Every row gives one point. Examples show where two turns around zero, p and q, send a point. Write where each new point lands after one turn and then the other. Backwards means that the second turn is done in reverse. Each puzzle has new turns, and all numbers are rounded.

Turn p:
[ 42 -32 -17] -> [ 20  46 -22]
[33  2 13] -> [-3 32 15]
[-33  36  -3] -> [-31 -38   5]
[-42  -6   7] -> [ 13 -41   3]
Turn q:
[55 -8  7] -> [-29   6 -48]
[  3 -11  36] -> [ 27   4 -26]
[-15  30 -17] -> [-8 18 32]
[-42 -11 -26] -> [  9 -28  41]
Where do these land?
q, then p: [-10   9  -5] -> [-1  0 14]
q, then p: [ 38 -11  -1] -> [ -2 -22 -33]
p, then q: [  9 -71   5] -> [-56  25 -36]
p, then q backwards: [-14  25 -43] -> [ 45 -23 -11]
p, then q backwards: [-7 42 30] -> [-12   8 -50]
p, then q backwards: [-17   7  13] -> [-13 -11 -15]

Turn p:
[36  0 12 13] -> [ 33  -3 -22   1]
[-44 -25 -33  -2] -> [-56  22   5   7]
[-71 -25   0 -17] -> [-56  13  42  31]
[ 29  -6   4 -17] -> [ 10 -26 -20   4]
[13  6 12 20] -> [25 11 -4 -1]
[37 51  5  3] -> [ 43 -18   0 -43]
Turn q:
[ -6 -12 -24 -37] -> [ -3 -34 -28  13]
[-50 -42  32  36] -> [74 28 11 16]
[14 41  1  1] -> [-35  19  -3 -16]
[ 24  31 -37 -11] -> [-40 -19 -14 -30]
[ 17  16  11 -21] -> [-30   2  -1  14]
[  1 -33  18  31] -> [34  4 35  4]
Where do these land?
p, then q: [ 16 -11 -47 -25] -> [ 26 -29 -41  -2]
p, then q backwards: [  1   0  26 -31] -> [ 18 -34  -4 -13]
q, then p backwards: [33 37 -2 33] -> [-39  30 -34   5]
q, then p: [-28 -15  28 -25] -> [ 19  34 -20 -23]
q, then p: [ -1 -57  -2  -8] -> [ 25  13 -40  30]
p, then q: [-36  51   4  22] -> [-37  31  -2  45]
p, then q: [15 -5 -7 34] -> [-29  -5  -9 -22]

Turn p:
[-76  15  19   4  -5 -24] -> [-28 -38  -7  17  66   0]
[ -9 -20  18 -18   8  39] -> [  2 -14  12 -36  -2  32]
[ 25  11 -11  31  12  24] -> [ 6 47 -2  1 -8 16]
[ 16   3  16   2 -30 -22] -> [ -1  -2 -25  -9  -5 -34]
[ 24 -37  -4  -3   7  11] -> [-11   4  14 -17 -39   7]
[ 13  18  -8  -5  16 -17] -> [ 16  10  15  16   1 -17]
[  6  10 -31 -11  -9 -11] -> [ 16  -6  -8  29 -15  -4]
Turn q:
[  4 -16   9   9  21  41] -> [-30  16  31  10 -16 -10]
[-9 -7 26 13  6  5] -> [ -4  15   9 -17 -20   3]
[ -4 -48   3 -14 -40  19] -> [ 21 -12  54  11   0  30]
[-12  18 -25  35 -10 -36] -> [ 26  29 -42   6  17  11]
[33  4  8 -3 -1  7] -> [  7  -8  11   3  -4 -31]
[-14  47 -20 -22  -9 -29] -> [  2 -21 -44 -18  39   3]
[  1   2  -1 -19  33  -8] -> [-23 -20 -18   5 -16  -4]
Where do these land?
p, then q backwards: [  9   8  26  22  -5 -35] -> [21 37 -2 13 13 20]
q, then p: [ 14 -12 -54 -21  33 -17] -> [-52  26 -10  28 -11  25]
q, then p backwards: [-10  14 -38   6  13  33] -> [-29   7  -2  41  11 -20]
p, then q: [  6  10  23   3 -31 -37] -> [ 16 -13 -42  21  -6  20]
q, then p: [  5  -4  15  -3  13 -30] -> [  3 -10 -20   8 -27   0]
p, then q: [-17 -21  11  19 -18   3] -> [-20  -2  -2   6  12  31]
q, then p: [-23   2   3 -21   3  41] -> [-12 -23  16 -20  33  16]
q, then p: [15  3 13 -6 -9 43] -> [-11 -13  14 -19  29 -26]
